Every row gives one point. Before rounding, the points of a table are all equally far from one centre. They may lie mostly on one side of it. Where is the centre, to within rounding?
(in the rows, 128 means zero)

Points (7 x 3):
[[192  97 131]
 [118 111 146]
 [166  96 114]
 [170  82 168]
 [180 146 121]
 [200 127 164]
 [138 129 113]]
Centre: [160 120 149]

Points:
[[113 166 111 164  89  98 116 104 124 109 148 122]
 [162 106  75  96 169 177  81  92 164 169 184 114]
 [209 154 151 132 148 121 155 118  92  95 160 106]
 [ 87 113 156 116  88 182 144 136 164 145 100  76]
 [170 128  89 137 152 103  60 157 121  98 192 129]
 [126 145 158  92 147 163 116  95 204 147 120  82]
 [123  92 109  95 101 172 152 121 191  93 130 138]
 [184 100  86 126 125 175 157 109 102  78 143 166]
 [141 164 102 134  85 127 125 114 170 157 186 141]
 [125 131 122 124  81 224 138 122 147 152  83 142]
 [180 171 107  96 152 173 151  85 153 117 194 105]
 [199 125  89 125  86 203 134 127 160  96 150 106]
 [129 180  95 167 118 201 131 101 160 112  99 138]
 [100 135 115 181 132  99 138 129 178 133 122  92]
 [157 118  99 121 108 138 107  63 114  83 157 142]
 [123 102 113  97 125 148 113 156 151 126 236 113]
 [154 153 100 150  84 142 161 144 141 158 200 138]
 [209 105 175 109 121 150 121 120 141 133 172 147]]
Centre: [139 130 113 118 145 159 118 146 120 137 133 112]

Points (30 x 24):
[[146 122 165 117 116  90  62 155 158  87 152 192 118  89 137  92 123  97
  116 162  72 149 126 121]
 [167  98 155 117 109 121  83 143 174  93 165 177 157  69 175 131 158 134
  121 150  76 126 112  99]
 [120 115 150 105  66 127 105 159 175  85 110 170 148 134 164 126 138  95
   73 120  73  75 133 126]
 [145 148 143 129  94 106 111 151 159 111 155 196 127 126 147  98 157  82
  122 151  47 110 109  94]
 [132 128 129 100 143 170  77 143 180  90 151 199 119 118 168 117 123 103
  140 149  56  74 131 129]
 [128 100 190 133  94 131  78 187 163  98 112 217 132 122 180 152 135 122
  112 122  87  90 132  93]
 [119 131 153 132 111 109  84 178 157  90 173 192 147  82 158 139 107  90
  122 104  49  58 113 146]
 [ 95 122 155 147  80 117  99 137 178 123 135 210 122 114 134 115 142  83
  110 132  94 160 143 103]
 [146  86 164 146 101 133  64 194 167 121 163 154 171 128 161 125 140 114
  125 103  46 100 109 142]
 [110  98 120 124  91 175  99 157 170 103 136 203 149 136 189 118 119  88
  124 122  60 106 116 120]
 [106 136 131 122 140 125  98 192 169  96 171 205 105  86 163 130 137  92
   81 142  97  98 129 111]
 [118  82 169 110 120 144  83 134 146  86 106 193 115 113 170 109 151 144
  140 127 107 134 137 154]
 [150 119 167 112 102 110  97 174 157  70 147 193 181 110 177 113 143 100
   73 153 130 105 149 123]
 [111 101 136 120  94 136  77 126 143  91 172 176 104 106 144 153 167  76
  116 119  57 109 141 148]
 [145 143 160 111 113  82  88 154 187 114 171 187 150 108 132 125 117 136
  149 168  68  91 131 153]
 [128 151 134 131  82 149 133 188 176  78 122 195 123 110 170 110 121  60
  114 107 109 136 149 144]
 [135 162 168 137 109 146  49 196 183 123 147 176 151 136 134 118 160 102
  115 153  78  83 130 125]
 [108 100 152 103 114 151 105 135 150 108 160 175 158 114 138 146 147 116
  146  82  78 103 104  83]
 [131 119 189 137  96 106  73 176 189 123 150 219 162 118 139 167 150  80
   99 159  94  97 120 138]
 [150 104 155 142  80 123  75 159 150 104 186 173 155 105 158 113 150 137
  128 137  65  74 146 125]
 [141 136 175 118 113 131  97 166 180 104 145 233 190 116 119 136 146  89
   81 107  87 124 124 130]
 [135 170 145 130 107  84  77 172 156 113 200 147 122 139 167 148 117 119
   88 134  78 107 126 159]
 [124 114 147 109 120 115  93 164 138  88 140 226 158  89 168 149 130  73
  119 122  87  79 167 136]
 [155 100 198 133 112 136 127 169 146 121 125 203 149 151 138  99 112 115
  133 148 124 123 122 123]
 [168  95 116 144  90 121 137 178 180  71 155 166 121 119 185 142 102 116
  110 129  87  95 161 139]
 [165 164 177 126  98 114  79 165 150 112 134 223 154 121 143 108 135  94
  127 128  73  85 163 148]
 [119  86 129 119 155 114  45 154 148 106 133 189 164 138 165 128 114  83
  104 129  87 116 120  90]
 [143 132 160 142  97 130  38 167 158 111 146 209 117 114 155 103 139 116
  101 128  86  79 100 183]
 [119 139 183 176 123  92  77 151 190 105 140 169 148 115 186 145  88 102
  112 152  80 102 171 140]
 [174 101 161  95 125  76  65 158 195  82 139 206 128 151 153  99 105  90
  123 117  73 108 131 129]]
Centre: [141 128 150 139 120 121  91 149 174  94 146 174 136 128 155 137 131 102
 125 115 108 113 121 137]

Points (31 x 24):
[[ 78  76 158 125 126 141 112 158 151 110  52  86 119 132 118 157  96 116
   93 116 120 147  52  42]
 [167  84 154 139 119 149 107 144 142  99  96 159 126 112 133  86  99 146
   59 134  85 113  69  46]
 [122 106 160 162 131 122 160 144 183 124  65 168 102 101 128 154 135 134
  124  86  68 102  84  63]
 [145 115 109 122 152 109 116 171 158 126 104  78 175 159 146 168 102 130
   93 141 101 126  98  64]
 [126 142 168  98 126 109  73 151 145 119  57 122 186  69 123  87 140 108
   87 126 140 141  85 113]
 [114 165 126 175 109 126  82 161 161 118  56 144 114 143 137 106 103  96
  141 124 107 125  91  53]
 [104 100 138  91  99  96 111 135 167  98 110 137 134 119 166  54 113  54
  105 149  92 126  65  68]
 [132 143 183 111 137 120  88 183 132  94  83 165 123 148 128 109  68 109
   65 146 142 146  94 102]
 [118 141 152 136 114 134  50  85 150 118  78 115 103 126 144 117 120 141
  142 138 126 114  71  52]
 [105 132 181 141 116 118 141 157 161  93  72 114 120 102 163 144  87 169
   81 103 162 117 104  64]
 [ 75 158 163 176 131 100 118 108 143 139  71 151 125 156 107 112 111  81
   56 118 143 149 102  85]
 [125 110 148 128  72 144  74  98 145 105  91 125 105 144 178 139 103  78
   73 146  97  88 121  77]
 [ 99  74 133  93 138 151 103  81 142 150  32 180 149 133 157 104 165 130
  123  93 112  86 132  82]
 [156  62 184 154  86 144 127  99 155 104 127 124 131 144 145 148  98  82
  129 109 126  88 105  62]
 [173 115 184 109 148 103  84 124 175 114  52 142 125  92 131 173 113 121
  147 107 101 130  86  87]
 [122  95 189 139 113 141 124 167 129  71  62 184 181 115 134 132 119 122
  160 144 115 107  95 123]
 [140 133 167 139  56 115 115 145 188 109 105 134  97 125 141 112  84 101
  103 154 118 147  84  46]
 [163  91 191 116 101 144  85 140 157 137  77 123 158 102 139 172 125  99
   81 166 118 125  63  92]
 [140  93 119 108 133 151  99 192 187 106  62 144 140 111 159 132  62 100
  175 137 113 152 117 102]
 [120  89 167 137 146 176 123 122 100  93 153 159 160 149 130  85 123  82
   75 137 129 128  56  76]
 [116 124 156 159  99 142 117 195 133 148 132 124 103 121 139 100 110  99
   88 128  92 116  94  57]
 [118 108 169 183 123 133 108 152 145 117  93 182 137  95 167 135  75  59
   95 127 123 137  71  58]
 [162 113 134 127  96 130 112 128 122 122  98 177 108  99 161  73  98  97
  136 154 100  88  77  62]
 [119 106 159 156 121 119 141 120  76  98  80 107 141 154 138 123 112  82
   60 173 118 115  86  85]
 [ 64 128 163 143 140 172  76 116 125  92 101 164 119 106 134 120 104  99
  108 148  75 128  53  93]
 [145 124 193 131 120 125 100 185 192 110 107 171 126 150 112 101 119  81
   84 102  82 155 108  75]
 [111 109 167 100 104 140 108 132 141  78 122 218 135 141 186 166 113 111
  129 118  84 131  87  49]
 [116 121 156 108  85 171 101 140 156  86 106 203  87 164 171 145  82 106
  109 151 113 127  73  82]
 [140 129 151 146 122 111 113 151 146 111  64 162 138 118 180 103  96 142
   76 176 125 110 129  42]
 [108 106 147 123 132 134  94 140 194 123  73 146 131  57 139 158  76 145
  158 141 109 133  81 127]
 [ 99 140 141 104 133 116 101 150 170 116  74 136 151 195 114 112  79  88
  110 140  82 126  85  52]]
Centre: [118 103 130 115 124 138 128 122 147 115  94 146 135 126 140 125 127 111
 110 117 126 151 107  98]

Points:
[[116  93 128 151 116  73 146 144 148 115 134 166 185 122 118  93 112 116
  169 128 102  42  96 124]
 [165 134  95 117 124  76 159  98 125 106 106 125 127 113  56 168 134  82
  172 139  78  94  97 131]
 [126  71 103 109 108  78 110  72  98  90 123 114 165 112  75  77 120 115
  156 124  94  40  78 110]
 [103 114 107 136 109  77 161  77 152 143 147 165 152  84 121 122  83  92
  181 138 102  97  45 166]
 [114  89 140 137  95 141  90  87 140 171 153 118 152 115  93 134 107 130
  160 107  97  37  90 103]
 [139 123 115 122  87  72 128  84 149 138 126 155 170  90  91 117 105 170
  190 166  93  56  65 172]
 [140 124  74 133 111 115 155  93 163 136 123 180 180 111  94 130 126 126
  156 151 127  92  67 132]
 [133 108 159 107  98  77 152  72 130 160 126 156 142 126 121  91 157 137
  146 136  85  40  22 141]
 [122  66 139 126 108 107 130  81 119 149 123 145 184 135 102 134 104 111
  157 121 101  53  74 156]
 [143  85 120 146  53  73 169  62 151 123 110 160 108 119  88 117 120 123
  137 139 125  68  67 117]
 [146 115 109 122 141 105 135 119 144 121 171  90 147 154 122 168 101 134
  125 164 118  62  76 168]
 [108 134  94 121 121  86 186  78 111 132 116 130 147 135 132 139 119 135
  182 149  97  69  51 114]
 [136 115  81 170 118 121 165  79  81 138 147 148 141 140 109 102  95 124
  157 147 118  46  88 128]
 [112  98 139 118 125 119 140  64 150 161 131 132 163  95  95 157 129 112
  151 143  72  44  99 130]
 [123 100 128 144  80 107 123 104 169 136 164 132 125 143  87 113 115 146
  180 164 126  38  21 128]
 [136  91 108 169 151  50 108 115 111 155 118 119 145 113 121 107  89  75
  156 128  98  69  75 169]
 [153  88  78 105  98  89 153  75 152 122 131 160 146 115 108 136 134 130
  140 135  95  67  41 122]
 [127 164 137 186 129  92 144 118 113 174  94 138 125 113  69 101 111 168
  169 128 101  42 110 157]
 [168  82 114 147  83 112 103 113 114 129 123 183 134 126 115 108  77 111
  159 144  72  84  78  96]
 [140 121 102 121 147  30 131 112 125 126 116 139 129 121  86 129  81  95
  139 140 105  68  77 169]
 [ 91  66 112 143  88 141 145 120 165 129 116 134 157 148  74 104 113 126
  136 118  55  70  70 146]
 [118  85 131 100 152 116 106  53 129 140 164 139 159 133 126 104 154 150
  144 156  74  32  88 142]
 [113 102 106 200 105  62 144  86 149 143 122 136 134 160  69 108 106 104
  154 168 100  95  88 123]
 [104 154 125 115 110  73 131 120 127 177 145 115 169 135 109  82 138 132
  116 155  73 116  21 127]
 [149 104 110 119  47 112 127 130 147 109 105 152 165 145 111 120 110  84
  171 144 107  58  71 143]
 [139 130 129 152 104 129 114 123 175 161 133 125 173 123 110 173  94  96
  150 156 100  91  84 135]
 [117 118 121 132 105  41 159 128 197  99 141 142 158 111 151  82 135 139
  190 143  91 110  51 120]
 [155  74 143 138 119  72 153 125 167 162 150 159 155 106 114  86 116  96
  170 139 111  70  96 113]
 [110  90  99 109  95  90 121 109 112 148 107 150 153 153 117 110 124 115
  167 175 113  75  44 109]
 [112 126 153  97  91  64 156 100 133 146 164 185 185 117 108 105 150 107
  128 134  93 111  96 152]
 [118 101 122  98  86  80 171  95 121 174 164  96 169 120 105  86 106 140
  162 118  99  68 102 131]]
Centre: [127 132 139 138 113 116 114 101 133 106 134 116 106 111 113  89 140 129
 155 128 101 109  89 152]

Points:
[[154  83  95 157 165 123  81  98  91 168 102  82 124 129 127 111 228  79
  184 153 136  90 156  89]
 [138  88 108 106 191 130 123 137 126 150 136 132  68 125 124 128 213  63
  146 160 119  73 154 124]
 [187  98 100 159 147 110 113 110 111 141 107 116 136 150 136 121 219 130
  136 163 128 113 117 104]
 [152 103 151 126 126 149 108 146 134 157 130 104 141 117 122 140 217 103
  182 172 153  76 103 143]
 [155 106 108 145 153  70 128 123 103 133  78  92 101 127 120 106 200 140
  146 157 168  71 168 120]
 [175  91 125 146 140 138 116 150  98 163 100  79 143 153 151 131 193 131
  123 122 140  89 147 125]
 [180 136 117 122 154 133 112 139 113 143 120 101 101 124 144 113 212 123
   90 147 128  90 133 121]
 [169 103 117 127 173 120 133 155 102 120 155  91 136 143 120 115 145  84
  156 128 194 105 138 115]
 [158 106 155 127 153 108  98 120  79 159 138  94 146  69 151 144 181 109
  146 150 137  77 154 110]
 [211 129 152 172 134 133 152 127 113 144 143 111 100 138 110 111 204  86
  105 144 130  80 151  84]
 [193 114 116 136 175 146  99 119 109 174 120  68 111 121 113  87 175 122
  154 129 121  66 137 149]
 [154 136 108 147 169 171 140 111  99 150 130  67 123 113 104 118 172 152
  101 145 168  86 111 115]
 [203  90 109 155 167 140 143 142 123 174 135  78  94  92  99 120 199 116
  159 150 126 129 136 108]
 [163  81 123 171 153 131 200 140  91 159 137 115 121 134 145 143 179 110
  162 149 131  77 118 100]
 [156 128 134 162 149 133 122 156  65 154 111 110  87 127 113 147 249  93
  174 167 160  93 145 145]
 [181  96 112 158 179 173 154 137  83 183 157  98  83 110 110 150 207 113
  126 162 149  97 144 109]
 [133  62 124 117 190 114 127 101 102 133 109  93 102  91 115 102 159  85
  148 128 132  86 107  98]
 [200  97 111 147 161 117 139 125  97 135 135 105  82 153 114 134 185 121
  142 133 125  56 127 114]
 [169  84 143 129 146  80 124 116  66 156 147 121 138 144 111 120 176 136
  144 105 146  92 175  98]
 [163  91 133 168 141 122 148 157  76 148 111 107  77 117 136 138 193 108
  157 115 119  92 109 178]
 [161 129 129 130 152 144 115 136  91 150  85 100  86 116 133 122 221 118
  187 149 129  64 127  87]
 [117 110 140 123 153  87  89 142 112 142 116 132  78 127 103 153 226 120
  158 141 179 116 130 125]
 [141 102 160 176 133 141  89 122  52 151 109  95  74 143 100 147 205  60
   99 148 163 104 152 129]
 [180  96 112 165 133 106 126 148 112 113 171 125 108 133 124 172 196 121
  123 148 139 107 144  96]
 [200 122 143 119 146 156 101 132  85 173 122  82 117 109 128  83 188 131
  121 138 150 101 166 100]
 [153 125 142 131 126 157 114 149  97 173 123  93  98 130 166 110 187 124
  151 166 157  63  96 123]
 [168 118 134 151 135 121 110 137  53 182  97 118  90 109 129  93 162 126
  188 161 160 114  96 108]
 [146  80 182 162 120 149 108 142  87 184 147 109 126 114 125  77 217 107
  166 143 153 135 106 128]
 [136  74 163 133 144 116 151 129 111 165 107 112  78 102 166 100 187 135
  103 134 177  88 132 142]
 [161  91 114 150 130 134  82 153  79 175 122 116  84 111 116  65 193 121
  182 171 162  70 118  95]]
Centre: [124 112 119 165 123 149 126 102 112 151 130 130 101 114 112 110 169  99
 153 137 150 106 163 126]
